Rows are points. Each copy is the shape, with its points in the same order, turned, moved and blurred by noise. Say if it was mirrored as well.
In the rows, 100 means zero.

Shape:
68,195,104
106,82,103
59,101,50
75,84,97
111,75,98
68,108,102
119,85,92
59,96,67
Copy 1:
135,192,122
86,86,97
147,102,61
97,101,71
87,77,100
105,126,78
97,77,112
129,104,61
Copy 1 is: only turned
Copy 2, 8 rows:
147,25,48
90,108,112
47,56,82
79,77,118
83,114,113
93,63,108
85,117,101
58,58,97
Copy 2 is: mirrored

Shape:
168,110,85,120
78,88,144,120
116,104,147,57
44,32,113,87
86,71,95,105
39,126,159,133
146,97,127,134
Copy 1:
104,173,81,91
32,92,99,110
50,133,160,97
59,59,124,173
84,95,102,132
19,51,96,69
55,156,76,99
Copy 1 is: only turned
Copy 2, 7 rows:
129,155,52,135
102,64,109,119
99,122,140,161
96,74,159,58
93,106,110,91
65,23,89,132
145,110,72,140
Copy 2 is: only turned

Shape (11 x 6):
126,74,86,111,89,119
104,131,102,103,121,104
8,92,101,135,90,132
117,118,51,116,54,103
128,92,74,107,74,93
119,124,102,68,99,154
131,112,121,69,110,150
20,80,82,98,77,82
123,114,88,85,138,136
41,85,107,100,103,79
148,123,128,92,85,117
Copy 1:
132,76,86,73,116,102
118,131,114,105,122,83
76,98,163,64,195,124
157,99,139,55,94,117
134,82,111,68,87,97
164,103,102,130,141,98
148,96,80,139,135,95
87,70,179,63,154,85
149,126,83,103,144,73
68,89,150,80,145,77
132,104,90,135,90,110
Copy 1 is: only turned
Copy 2 (11 x 6):
118,91,133,98,71,74
92,93,100,111,120,118
75,137,40,160,72,61
108,148,145,89,103,70
120,113,127,71,85,80
75,91,148,137,81,124
92,73,143,127,69,134
77,160,45,92,63,82
73,69,129,106,103,108
87,126,38,102,72,97
129,93,146,116,95,132
Copy 2 is: mirrored
Copy 3, 11 rows:
119,71,119,74,99,82
79,96,90,107,105,46
74,111,54,99,158,143
83,41,78,61,75,85
108,59,101,76,70,82
71,109,119,49,113,47
90,120,134,57,113,42
65,106,73,111,95,154
73,90,137,91,122,40
80,119,82,127,97,126
114,107,101,65,87,29
Copy 3 is: only turned
Copy 4:
133,89,99,75,112,109
77,88,66,108,121,121
60,24,105,98,65,58
92,99,64,29,127,94
113,116,93,59,120,105
84,63,111,82,137,161
97,75,108,108,132,169
58,72,113,97,101,31
105,60,76,109,143,142
72,80,101,128,96,56
90,110,95,85,116,169
Copy 4 is: only turned

Shape, 12 rows:
95,36,134,74,122,164
73,108,76,117,71,115
78,49,68,57,114,125
119,146,113,120,91,53
89,139,116,107,136,66
112,82,122,76,119,130
123,65,87,130,79,67
84,95,153,148,127,65
47,143,104,63,100,115
116,141,68,110,129,114
81,136,151,143,100,77
64,37,79,92,77,90
Copy 1, 12 rows:
140,103,130,86,173,146
52,111,123,89,98,103
113,59,122,65,107,156
95,149,72,125,59,80
109,135,47,81,90,95
125,102,100,109,139,133
104,139,132,102,42,137
125,195,85,75,90,89
76,73,77,64,118,62
67,118,42,106,98,129
91,177,79,91,96,66
110,99,165,53,77,129
Copy 1 is: mirrored
Copy 2:
162,45,128,55,104,45
125,124,136,83,133,127
106,53,127,39,144,86
95,152,70,130,113,108
96,98,73,127,94,124
139,79,94,70,105,68
112,118,112,121,173,74
120,90,109,170,99,88
94,103,117,58,71,136
134,105,61,82,130,140
124,129,106,154,79,110
93,83,164,83,157,79
Copy 2 is: mirrored
Copy 3, 12 rows:
58,30,118,52,88,88
100,121,69,115,95,94
126,42,80,69,87,101
111,168,131,127,97,127
102,126,128,137,114,152
87,78,128,71,76,118
142,120,137,106,86,60
73,116,162,145,136,104
83,113,59,84,116,162
103,116,97,142,52,135
65,149,140,132,123,116
135,83,101,85,124,62
Copy 3 is: only turned

Shape:
108,147,81,93,121,90,145,79
52,71,101,57,100,77,82,104
127,108,120,143,87,113,153,108
92,118,107,121,92,111,160,116
111,122,122,148,72,131,87,78
120,131,57,87,97,77,48,96
151,149,128,110,93,143,138,101
90,45,35,54,30,179,46,46
90,107,59,57,139,91,49,72
123,107,115,139,119,132,148,62
71,114,23,88,124,106,54,100
75,150,103,96,124,132,115,97
82,72,57,57,145,99,45,132
Copy 1:
108,68,63,47,106,116,91,136
81,66,61,164,78,91,85,130
106,115,116,46,94,116,145,116
119,88,98,57,93,110,146,140
106,133,150,90,99,125,85,132
82,93,83,103,129,47,32,130
100,111,126,15,66,94,89,137
174,170,75,165,52,87,9,89
89,58,64,116,109,86,18,96
111,101,109,44,96,154,103,95
131,65,78,130,135,65,37,102
120,51,113,74,91,107,81,145
94,41,69,144,91,45,54,75
Copy 1 is: only turned
Copy 2, 13 rows:
143,139,127,122,113,95,117,92
99,80,46,103,129,42,112,96
127,80,157,71,78,107,124,86
127,74,143,92,102,95,131,76
114,80,151,45,88,71,82,109
83,133,88,118,77,67,45,93
126,131,170,56,58,78,132,72
176,91,5,21,96,44,7,78
96,155,55,101,128,53,68,108
138,126,145,55,105,102,127,117
87,129,64,112,145,73,39,65
114,124,135,89,137,48,106,58
47,126,26,97,126,65,87,73
Copy 2 is: only turned
Copy 3 (13 x 8):
85,94,125,122,124,159,111,78
109,126,72,35,114,110,127,109
50,107,119,135,74,100,91,64
60,101,107,114,74,127,125,58
124,110,118,131,69,82,71,66
139,90,97,115,119,120,98,153
71,58,139,126,75,129,63,66
174,61,159,44,120,8,151,117
150,87,77,79,168,118,110,122
72,99,130,136,119,96,89,33
156,76,66,105,141,112,149,123
119,74,95,106,98,149,106,53
120,70,31,62,148,98,126,136
Copy 3 is: only turned

Shape:
72,129,59,111,62,68,65,48,89
94,34,149,148,125,110,94,60,109
102,138,116,169,65,103,51,45,99
75,90,94,124,144,75,97,69,128
88,157,83,93,33,75,83,56,63
67,151,76,111,82,119,66,120,76
78,82,171,129,143,75,61,79,161
68,100,140,130,122,78,125,74,121
84,57,99,124,114,103,133,123,176
135,54,64,75,52,142,81,158,120
116,88,127,144,154,57,116,93,124
131,114,54,55,108,152,138,106,119
Copy 1 (12 x 9):
127,146,105,98,92,59,86,17,61
145,77,14,47,125,95,82,103,108
131,127,91,29,79,38,59,42,101
93,115,34,109,111,78,75,87,90
147,144,149,94,86,66,104,21,87
93,82,130,88,51,88,86,37,77
111,119,13,50,69,66,99,142,82
131,119,51,96,87,98,78,111,115
70,118,36,82,103,162,68,114,91
52,80,110,39,133,174,117,47,47
97,112,56,98,129,78,66,139,108
37,95,104,103,127,145,130,35,132
Copy 1 is: only turned
Copy 2:
157,80,88,156,120,128,100,69,82
88,81,150,86,124,104,131,157,137
127,103,158,164,104,115,88,71,137
133,66,125,97,139,68,119,114,89
128,112,78,166,91,142,101,61,73
79,93,97,135,108,81,57,48,84
106,72,190,64,154,100,146,95,105
109,103,128,85,121,84,157,100,106
120,67,118,14,97,76,109,101,125
86,53,99,38,53,146,30,86,83
137,118,145,60,142,74,114,135,89
117,71,91,66,5,81,84,97,48
Copy 2 is: mirrored

Shape, 14 rows:
68,116,121,76,78,54,114,122,71,94,100
105,77,85,100,122,138,101,142,131,54,103
130,79,95,107,109,119,109,86,51,77,119
90,127,134,119,99,60,46,97,91,99,134
63,137,85,108,101,131,103,114,98,119,115
70,154,67,121,147,101,127,92,75,86,74
85,101,65,80,121,55,81,128,115,114,97
64,153,53,64,137,81,47,100,98,75,72
69,103,73,100,91,111,106,124,136,136,143
132,87,76,64,127,108,80,86,93,128,69
122,150,74,89,132,105,105,88,82,80,148
118,137,98,115,71,61,69,87,91,127,89
90,100,119,110,90,98,83,75,103,62,101
120,116,116,55,105,117,83,85,134,87,74
Copy 1, 14 rows:
144,111,112,77,132,87,129,63,90,91,79
121,94,78,104,46,89,48,97,134,94,102
97,103,84,81,103,89,115,98,163,103,141
101,67,139,69,141,146,97,89,99,101,94
81,89,114,100,63,97,129,104,97,99,69
71,82,55,124,94,99,142,76,105,53,80
138,61,126,111,105,77,95,95,84,54,102
103,96,116,131,113,116,100,114,100,5,65
125,60,124,94,51,81,111,122,81,113,87
92,100,124,146,118,59,91,117,121,77,135
85,62,78,84,116,89,118,137,145,78,76
77,90,126,76,144,94,107,103,64,85,118
112,115,88,92,112,138,91,102,107,103,112
102,126,102,138,124,85,61,128,106,103,87
Copy 1 is: only turned
Copy 2:
101,94,110,56,105,140,57,96,82,94,102
118,93,73,152,115,93,121,135,109,116,109
62,80,114,105,104,108,147,93,92,64,87
63,126,92,66,143,102,75,82,46,123,84
110,156,100,76,116,102,106,105,125,93,119
100,127,87,105,97,144,104,39,148,97,117
77,80,114,84,104,91,53,91,124,143,114
70,122,88,91,63,126,84,67,115,166,156
108,140,122,87,113,57,82,131,135,114,82
65,68,118,104,87,65,104,76,107,84,144
45,142,100,128,91,120,95,94,108,78,95
63,115,75,39,96,75,78,68,88,92,87
108,112,91,101,93,96,109,74,55,99,86
94,105,83,112,72,68,85,95,67,86,141
Copy 2 is: only turned
Copy 3:
124,100,109,137,108,97,86,118,88,66,59
121,100,98,90,79,87,149,56,142,114,111
70,84,121,71,135,85,133,113,127,84,95
78,97,88,99,73,50,102,119,56,95,45
93,124,103,122,91,69,85,111,96,119,133
80,135,120,115,134,93,65,91,126,154,81
104,57,93,135,81,80,73,66,104,107,71
95,95,47,146,136,66,76,54,94,149,65
100,94,97,115,48,66,75,89,104,90,140
74,40,102,97,128,110,103,61,83,113,110
74,116,122,87,138,31,89,70,108,97,95
102,67,96,78,105,74,63,122,52,113,72
90,119,74,71,98,96,117,101,93,92,69
109,96,82,84,118,107,118,43,55,101,99
Copy 3 is: only turned
Copy 4:
122,130,139,120,100,49,121,118,107,112,132
118,123,114,58,126,112,65,102,107,85,51
66,106,89,103,137,97,90,72,131,93,117
103,63,105,127,144,77,146,124,75,114,116
128,108,90,146,111,75,110,119,115,65,60
100,81,108,108,71,58,121,106,173,66,70
108,84,120,105,85,47,75,142,83,102,95
113,78,77,72,71,8,120,135,103,105,67
122,117,113,152,106,90,88,137,78,72,52
93,86,57,93,66,93,61,101,98,93,122
56,104,92,97,121,69,129,124,117,50,86
91,76,80,143,87,95,123,148,99,135,119
103,97,110,98,114,99,139,84,95,113,90
122,114,70,56,70,115,115,109,81,87,99
Copy 4 is: only turned

Shape (15 x 11):
94,89,66,103,85,129,125,121,76,73,136
57,115,135,37,84,54,126,87,132,89,68
112,97,102,97,126,70,84,66,121,60,54
78,166,130,57,93,88,118,44,118,100,80
61,123,124,83,155,95,98,76,54,39,145
99,62,120,100,125,125,140,95,76,109,132
108,92,123,148,75,65,96,136,149,82,81
63,139,111,65,115,37,119,72,80,95,66
94,69,117,131,75,109,65,100,140,116,82
93,133,107,90,125,52,124,32,112,97,108
141,85,114,90,96,88,88,119,146,87,100
141,55,144,126,24,101,110,106,119,96,104
129,60,108,123,90,129,100,131,94,125,179
132,57,111,105,48,94,72,119,93,121,127
149,96,138,121,72,105,92,129,113,124,73
Copy 1, 15 rows:
134,132,53,114,75,137,128,101,110,125,92
89,68,175,101,58,140,100,101,84,92,143
91,56,121,131,91,113,147,96,64,54,82
110,96,157,88,47,102,101,52,58,63,134
73,65,50,101,62,113,118,45,48,136,114
109,90,43,110,83,108,80,97,126,95,109
66,125,140,133,135,105,150,127,115,90,90
110,50,157,128,57,104,102,59,71,112,111
100,125,110,122,121,86,116,158,83,67,100
94,69,123,123,39,72,127,56,89,70,121
80,101,116,86,93,113,140,132,113,67,71
122,121,108,81,147,97,145,141,143,73,128
102,141,35,80,93,77,109,137,143,116,83
132,112,93,79,113,78,130,159,125,111,88
109,119,127,86,144,92,107,117,121,69,67
Copy 1 is: only turned
Copy 2:
98,126,80,110,104,76,146,113,123,119,79
117,57,68,97,107,195,92,94,104,101,90
63,122,67,73,96,154,79,108,106,66,132
107,77,40,66,149,166,83,88,60,112,101
107,145,34,98,116,124,103,112,133,173,149
92,122,111,118,99,86,123,66,101,145,118
69,68,63,152,59,111,92,123,85,53,110
147,113,59,94,130,182,85,106,96,91,125
55,54,109,100,80,92,84,124,82,76,113
94,135,68,97,114,168,67,95,58,123,99
71,90,68,116,72,103,75,79,108,79,84
37,57,104,164,120,92,116,83,106,84,86
82,108,112,151,83,33,94,83,105,139,84
80,75,118,140,118,64,75,93,128,83,77
77,67,86,128,103,72,96,63,82,49,112
Copy 2 is: mirrored
Copy 3, 15 rows:
146,103,64,63,91,124,88,141,115,100,108
122,148,102,152,75,85,139,91,87,152,161
110,93,106,143,45,93,96,55,96,107,106
92,160,53,148,89,90,146,70,93,112,141
101,114,74,72,20,119,172,121,65,87,92
149,112,107,90,94,159,141,122,122,90,88
127,58,108,152,109,59,84,121,108,131,99
113,121,70,133,69,112,147,67,51,145,143
106,88,136,122,131,78,83,98,116,91,108
102,146,71,147,76,120,127,72,65,123,84
108,93,114,123,91,87,91,101,153,139,91
101,83,122,154,130,126,66,153,146,102,126
117,92,111,63,137,143,102,161,143,111,57
80,80,122,92,132,130,74,129,137,128,113
106,52,97,138,138,108,106,103,155,121,112
Copy 3 is: only turned

Shape:
42,139,44,89,122,87,69,148,90,58,93,91
124,58,46,135,111,84,115,100,86,68,108,76
131,70,65,125,58,110,75,101,95,99,88,73
65,83,144,114,112,124,119,87,76,78,91,108
90,106,130,69,129,123,115,108,86,72,106,93
109,91,110,80,140,110,124,95,73,115,80,134
160,102,67,157,78,87,62,102,97,68,102,88
98,86,115,56,94,138,129,100,77,51,87,122
145,59,51,128,101,112,58,90,79,102,144,71
131,71,52,137,74,100,76,93,40,93,96,83
86,124,41,116,114,93,57,136,47,45,129,102
93,125,102,96,112,152,155,88,76,93,108,109
86,100,107,87,138,148,110,84,84,53,73,125
60,121,30,102,99,73,60,92,89,59,133,121
141,98,56,120,81,63,68,71,64,75,103,49
103,86,131,87,101,112,141,113,77,83,110,130
Copy 1 (16 x 12):
115,119,124,71,88,151,75,81,127,141,62,98
143,130,124,69,77,102,118,121,46,72,99,77
110,123,115,107,100,125,134,111,69,46,121,109
77,88,73,104,92,64,84,131,100,88,61,68
97,84,119,124,77,72,86,140,119,116,88,78
133,60,86,98,109,61,103,149,120,109,108,78
154,145,128,113,115,101,119,96,65,54,87,127
86,107,99,137,101,93,72,170,97,122,107,74
129,124,155,80,76,103,155,146,85,36,89,122
149,116,94,94,89,133,128,132,66,34,86,107
154,139,121,75,86,135,89,123,105,100,34,125
92,73,89,122,91,70,126,156,80,143,66,93
104,104,102,114,123,86,94,161,116,128,71,52
114,122,142,48,131,141,79,121,93,106,54,130
150,100,154,103,87,129,98,108,50,33,79,108
96,96,82,117,82,54,79,156,87,109,105,99
Copy 1 is: mirrored
Copy 2:
59,147,120,92,5,122,103,99,77,97,58,74
111,72,109,96,67,70,139,113,69,142,113,105
117,91,121,92,111,102,116,111,117,137,83,115
65,130,67,62,114,71,127,92,86,48,105,98
54,145,68,67,103,76,97,83,65,99,101,87
103,149,103,62,102,67,92,63,64,81,145,107
138,57,89,117,82,128,103,116,109,121,115,98
65,173,77,68,123,90,125,97,65,114,115,90
129,54,114,122,107,91,122,61,91,138,92,87
151,105,100,121,90,88,136,94,110,119,83,108
106,124,80,134,20,120,132,72,71,108,78,76
67,155,67,51,88,60,123,64,115,111,139,93
86,155,81,38,100,94,129,86,67,89,121,63
77,123,138,141,34,114,137,90,91,91,104,49
143,88,108,134,81,73,98,129,105,129,88,73
65,149,66,86,109,70,117,82,69,93,141,124
Copy 2 is: only turned
Copy 3, 16 rows:
73,89,138,81,40,103,137,150,79,53,73,83
113,125,69,102,65,118,110,121,82,136,51,131
139,144,67,89,101,97,103,100,99,104,52,82
63,103,117,109,110,97,142,48,116,105,93,126
102,83,133,121,95,78,146,82,117,89,97,137
100,63,91,130,87,92,107,52,89,80,99,136
123,107,67,73,90,81,81,126,111,145,42,76
87,107,115,131,110,58,127,76,116,64,70,157
168,129,89,59,61,109,92,91,101,134,56,115
131,125,86,71,101,113,83,90,66,117,30,103
90,91,143,50,45,86,103,131,71,97,39,106
91,85,96,84,123,74,134,83,89,83,117,163
72,68,97,101,94,82,141,71,129,68,68,149
76,112,130,54,42,115,73,140,107,72,75,108
143,109,105,86,107,136,77,137,100,130,38,97
85,104,113,134,100,58,112,63,95,104,99,143
Copy 3 is: only turned

Shape (15 x 12):
109,79,109,76,85,118,89,91,100,105,87,122
83,123,115,81,136,100,97,140,77,77,110,96
102,78,131,121,188,122,87,102,76,112,78,65
107,119,99,84,195,125,94,88,74,56,119,36
116,97,21,118,85,100,122,77,94,119,103,120
100,109,97,89,89,121,109,99,80,94,118,93
91,128,133,82,81,128,83,151,81,118,117,80
75,123,126,99,87,101,54,77,79,122,80,108
87,115,137,85,106,131,120,77,141,100,114,107
107,98,92,90,100,87,122,80,75,118,98,73
89,85,127,153,92,122,84,87,80,88,105,81
83,71,107,94,101,84,91,89,180,78,106,102
89,124,81,102,96,115,65,126,91,89,50,86
116,117,83,91,107,92,108,115,78,94,49,104
142,111,137,120,96,59,49,94,128,114,101,107
Copy 1:
106,103,102,109,93,80,73,81,76,113,116,69
93,85,90,140,75,124,63,93,146,107,115,118
112,28,93,166,102,131,70,51,115,131,60,92
96,49,104,154,77,97,43,70,161,172,53,139
97,101,97,38,84,90,90,110,88,94,48,81
100,105,75,96,82,93,76,88,100,123,97,116
93,118,78,144,67,142,79,89,76,111,130,134
107,116,79,159,85,82,105,103,80,98,91,68
84,63,94,121,115,55,80,95,82,109,123,119
133,93,72,98,101,103,94,97,101,130,75,97
70,69,79,125,63,99,130,59,89,124,91,87
83,52,153,95,99,75,109,124,94,119,137,86
86,97,89,136,44,122,64,124,96,118,84,65
99,93,71,106,90,124,55,117,119,119,81,54
72,109,130,141,136,122,126,108,84,124,94,65
Copy 1 is: only turned
Copy 2:
99,66,106,86,106,101,111,87,111,66,104,95
110,116,65,87,84,79,73,115,118,93,55,106
65,135,34,100,118,69,144,100,125,122,99,80
81,153,24,155,86,64,83,110,102,107,90,69
99,75,135,82,102,79,53,82,152,108,146,55
104,85,102,106,94,100,84,104,130,87,81,72
109,60,72,82,111,92,93,146,118,84,35,80
130,108,106,80,166,106,102,102,112,75,85,96
96,119,117,98,82,123,116,134,87,62,99,79
119,88,116,119,102,80,101,96,123,118,101,74
67,111,99,88,129,130,111,80,126,105,59,61
87,97,102,69,72,151,96,94,51,102,126,97
71,86,82,80,150,77,57,96,108,97,84,113
88,91,108,88,111,40,75,87,112,101,92,112
128,97,89,40,126,92,103,71,47,95,86,53
Copy 2 is: mirrored
Copy 3:
103,125,121,65,104,73,90,95,119,93,90,110
123,127,98,119,118,140,63,56,110,87,86,109
147,85,109,142,86,116,71,127,79,46,68,125
135,102,19,131,126,150,68,111,92,32,84,115
47,139,91,101,118,68,82,128,84,123,86,52
104,136,91,81,105,100,97,94,110,91,107,79
132,126,125,98,107,107,103,32,109,59,116,83
101,131,153,99,119,96,75,110,127,57,135,105
104,143,116,65,138,124,129,104,107,70,78,113
78,110,87,99,83,108,98,112,112,84,107,75
139,116,117,113,113,95,109,119,79,93,141,114
61,97,112,93,144,103,133,91,100,107,79,161
80,124,119,104,116,97,44,70,71,64,121,100
77,106,116,83,91,116,36,97,95,85,99,82
104,48,158,104,152,78,100,91,123,80,108,95
Copy 3 is: mirrored
Copy 4:
109,92,122,72,117,83,77,78,109,97,128,99
89,125,93,125,86,96,59,106,144,82,73,95
118,100,82,156,93,70,32,141,97,124,127,121
120,136,121,181,92,62,31,121,94,125,57,86
98,64,121,110,86,119,145,64,80,143,103,81
122,91,118,100,86,95,80,78,105,90,83,88
134,82,81,101,99,105,57,85,140,44,76,109
111,61,135,99,95,74,73,89,143,79,119,147
115,111,97,73,96,36,89,89,84,84,86,113
129,93,126,96,89,115,84,100,94,128,88,121
128,81,123,123,65,84,79,115,88,53,135,111
114,145,109,78,136,72,145,105,83,79,126,121
82,63,124,121,129,108,89,119,128,81,97,104
67,74,108,100,115,124,68,103,106,114,92,111
101,118,115,112,119,106,91,60,95,70,132,181
Copy 4 is: mirrored

Shape, 15 rows:
71,68,88,97,160,78,121,102,87,101,102,94
105,121,100,67,98,85,145,136,105,142,78,90
130,64,60,92,79,108,69,70,69,132,85,72
50,131,60,72,133,61,128,119,91,65,81,149
60,62,73,101,98,93,97,134,68,126,147,103
103,96,117,153,102,76,106,75,112,96,66,104
91,83,120,107,121,70,79,130,90,75,104,115
93,66,64,142,90,64,113,119,138,67,116,86
128,135,125,97,98,123,70,103,145,88,137,89
59,66,84,112,117,102,108,92,70,93,104,80
89,109,84,81,100,120,150,100,83,129,138,120
88,120,118,119,79,57,62,68,100,95,96,80
101,58,117,137,100,49,108,73,73,132,139,96
70,119,80,118,159,70,142,106,112,138,76,144
67,77,120,74,111,91,88,126,146,83,132,131
Copy 1:
52,145,76,105,150,92,79,95,107,111,106,124
106,93,34,70,104,83,112,104,104,121,92,101
84,146,106,105,74,27,78,85,102,76,70,85
82,120,102,102,134,138,107,116,132,184,72,115
61,114,81,141,106,72,28,80,110,126,113,94
54,112,107,76,97,116,93,133,77,71,80,125
92,134,111,132,112,113,75,92,80,114,108,143
28,114,99,150,95,123,101,114,76,92,98,79
139,83,123,133,103,112,96,117,97,48,116,80
41,118,105,109,116,76,65,96,125,104,115,119
83,78,77,86,124,73,59,123,123,132,114,79
76,86,141,99,96,100,98,73,84,76,71,118
42,92,99,100,131,60,58,83,38,88,97,107
71,106,61,77,152,131,64,127,98,128,54,106
105,112,99,120,114,147,73,84,91,116,144,88
Copy 1 is: only turned
Copy 2, 15 rows:
111,105,80,81,111,88,67,65,98,98,179,70
80,93,113,55,69,114,135,57,67,118,137,86
62,58,98,94,115,52,61,94,88,131,98,116
107,138,75,99,63,103,97,48,112,92,131,5
67,118,81,43,126,77,68,118,79,81,138,61
100,123,63,102,101,120,88,64,130,125,120,136
83,111,58,104,127,108,109,87,112,70,145,85
82,180,113,102,125,75,89,87,118,98,138,111
129,98,120,113,144,129,127,108,82,78,87,112
94,104,84,82,94,87,42,102,108,93,153,88
103,118,93,55,88,115,78,96,35,114,116,65
89,98,89,91,119,117,75,59,134,73,84,124
69,122,55,61,148,103,46,60,78,97,131,131
127,128,65,52,95,116,102,38,110,148,149,51
131,131,72,77,119,83,128,95,86,46,128,80
Copy 2 is: only turned
Copy 3 (15 x 12):
62,90,59,141,105,107,104,89,106,107,83,114
96,95,103,100,88,89,115,28,94,105,111,58
119,63,50,66,126,102,80,114,97,73,145,83
103,146,67,177,63,106,94,84,123,132,89,63
115,123,66,115,155,129,113,85,72,114,100,119
106,76,100,108,94,91,137,117,165,75,95,91
100,112,89,146,98,82,140,112,105,102,123,124
159,72,63,128,97,91,145,105,108,102,59,117
124,102,149,93,83,55,109,132,66,78,92,97
100,80,75,136,132,125,89,102,114,100,99,116
95,120,103,107,116,141,99,75,71,84,79,59
120,78,115,96,105,82,121,145,135,130,124,85
81,76,76,86,141,131,166,126,108,107,99,99
62,139,69,117,89,92,116,64,148,100,56,70
113,136,111,119,62,104,123,102,76,113,90,146
Copy 3 is: only turned
Copy 4:
158,97,95,97,126,138,110,116,119,78,115,108
94,136,72,73,122,117,82,66,156,113,110,87
75,55,66,144,82,105,83,127,124,113,120,127
111,139,103,96,154,150,97,97,104,48,161,50
150,101,101,173,125,121,81,82,121,103,106,100
91,106,130,74,99,109,95,145,85,111,92,88
126,104,100,99,153,97,77,103,74,81,105,105
131,158,115,131,118,97,67,164,115,87,92,101
97,120,92,106,120,16,125,100,104,93,95,85
143,98,105,127,84,133,94,107,102,74,115,104
127,134,84,135,109,119,135,65,128,123,131,79
58,95,143,106,112,85,101,116,100,69,89,112
119,94,135,138,129,129,118,123,107,131,80,141
128,109,124,65,147,147,110,110,140,112,135,42
130,127,75,124,161,88,117,100,97,66,65,60
Copy 4 is: only turned
